Each row of a before or after table is a point. One or more steps were done to the points. Then noise was added and the rows were shuffled. The steps act on how far a point lies along the listed directions, d1 being the first. Write out the steps. A step turns or swaps two directions, mirrors them in a line or flattens them onto one, adds a multiple of one to another, or multiplies one. Angles are multiples of 10 degrees, from the lower direction toward the higher: turns from -170 to 170, lines from 10 to 170 but not 90. Use the fewest steps. Two steps may share a direction if one is a turn and the other turns, adds or multiplies; they go together, in the order done. Otherwise the lowest direction goes first.

Directions:
(1): -.25; -.29
(2): .29; -.25
Before (9 x 2)
-.28; .17
.09; .01
-.06; .41
.15; -.17
.36; .06
-.06; .19
.13; -.10
-.04; .17
.21; .04
After (9 x 2)
.06; .32
.40; .21
.15; .08
-.42; .17
.10; .78
.19; -.25
.71; .34
.17; -.09
.01; .34
Steps: multiply d1 by 2.5; multiply d2 by 1.3

Directions:
(1): .16; .05; .37; .35; .28; -.26
(2): -.60; -.05; .24; -.05; .09; .00
(3): -.01; .28; -.02; -.34; -.05; -.49
(4): .09; .26; .41; -.06; -.38; .21
(5): .19; -.25; .24; -.44; .26; .11
(6): .01; -.47; .10; .05; -.36; -.26
Before (10 x 6)
.18; -.09; -.01; -.34; -.06; .00
.15; -.11; .20; .00; -.11; -.01
.10; -.24; .16; -.16; .20; .09
-.14; .03; .48; .30; .11; -.46
-.21; -.36; .09; -.21; .01; .11
-.17; .15; .38; -.09; -.21; -.17
-.15; .17; .17; -.44; .05; .10
-.09; .66; -.39; .57; -.40; -.28
-.02; -.17; .50; -.14; -.02; .16
-.05; -.08; .08; -.41; -.20; -.08
After (10 x 6)
.14; -.16; .06; -.10; -.36; .36
.33; .07; .49; -.13; -.61; -.01
.36; .24; .42; .18; -.61; .33
.34; .06; .09; .64; -.18; -.16
-.05; .01; .25; .05; -.36; .02
.01; -.28; .03; -.19; -.06; -.17
.42; -.01; .32; -.21; -.19; .37
.18; -.20; -.26; -.22; -.14; -.18
-.26; .82; -.07; .48; .20; .50
-.11; -.29; .12; -.20; -.15; .15
Steps: turn d1 and d6 by 30 degrees; turn d5 and d6 by 50 degrees; turn d2 and d3 by 170 degrees; multiply d4 by 2.5

Directions:
(1): -.61; .14; .20; -.06; .15; .13; -.18; .31; -.22
(2): .28; -.29; .15; .06; -.06; -.30; -.15; .31; -.50
(3): -.21; -.02; -.34; -.42; .10; -.55; .09; -.02; .02
(4): -.26; -.03; .38; .31; -.19; -.37; .10; -.40; -.02
(5): -.17; -.13; -.34; -.06; -.36; .27; .09; -.28; -.45
(6): -.07; -.26; .09; .03; .20; .10; .70; .17; -.04
Before (9 x 9)
.20; -.10; -.37; -.20; .17; .27; .38; .05; .03
-.44; .08; -.42; -.17; -.06; .48; -.28; .08; -.16
-.19; .12; -.27; -.09; .11; -.16; -.37; -.12; -.07
-.08; .10; -.01; .10; .12; .27; .00; -.08; .30
-.03; -.09; -.32; -.29; -.03; .00; .21; -.27; .20
-.27; -.07; .07; -.10; -.01; -.24; .64; -.12; .31
.72; -.42; .34; .51; -.57; -.46; .36; -.74; -.16
.15; -.13; .10; .11; -.01; -.02; .39; .21; -.07
-.36; -.02; -.02; .12; .28; .26; .46; -.02; -.01
After (9 x 9)
.07; .01; -.28; .01; .17; .18; .18; -.14; .16
.51; -.20; .09; .10; -.02; .21; .08; .03; .01
-.05; -.04; -.34; .16; -.06; .67; .16; -.27; .14
.15; -.02; -.27; -.09; .00; -.10; .08; -.22; .12
.02; .01; -.10; -.08; .06; .00; .03; .27; -.09
.04; .15; .10; .32; .11; .12; -.11; -.09; .06
.51; -.17; -.15; -.05; .14; .28; .29; .24; -.06
.35; .00; .19; .08; -.13; .01; .01; .04; .31
.14; -.36; .35; .13; -.47; -.71; -.42; -.08; -.92
Steps: turn d1 and d2 by -70 degrees; mirror d3 and d5 in the line at 110 degrees; flatten d4 and d6 onto the line at 150 degrees
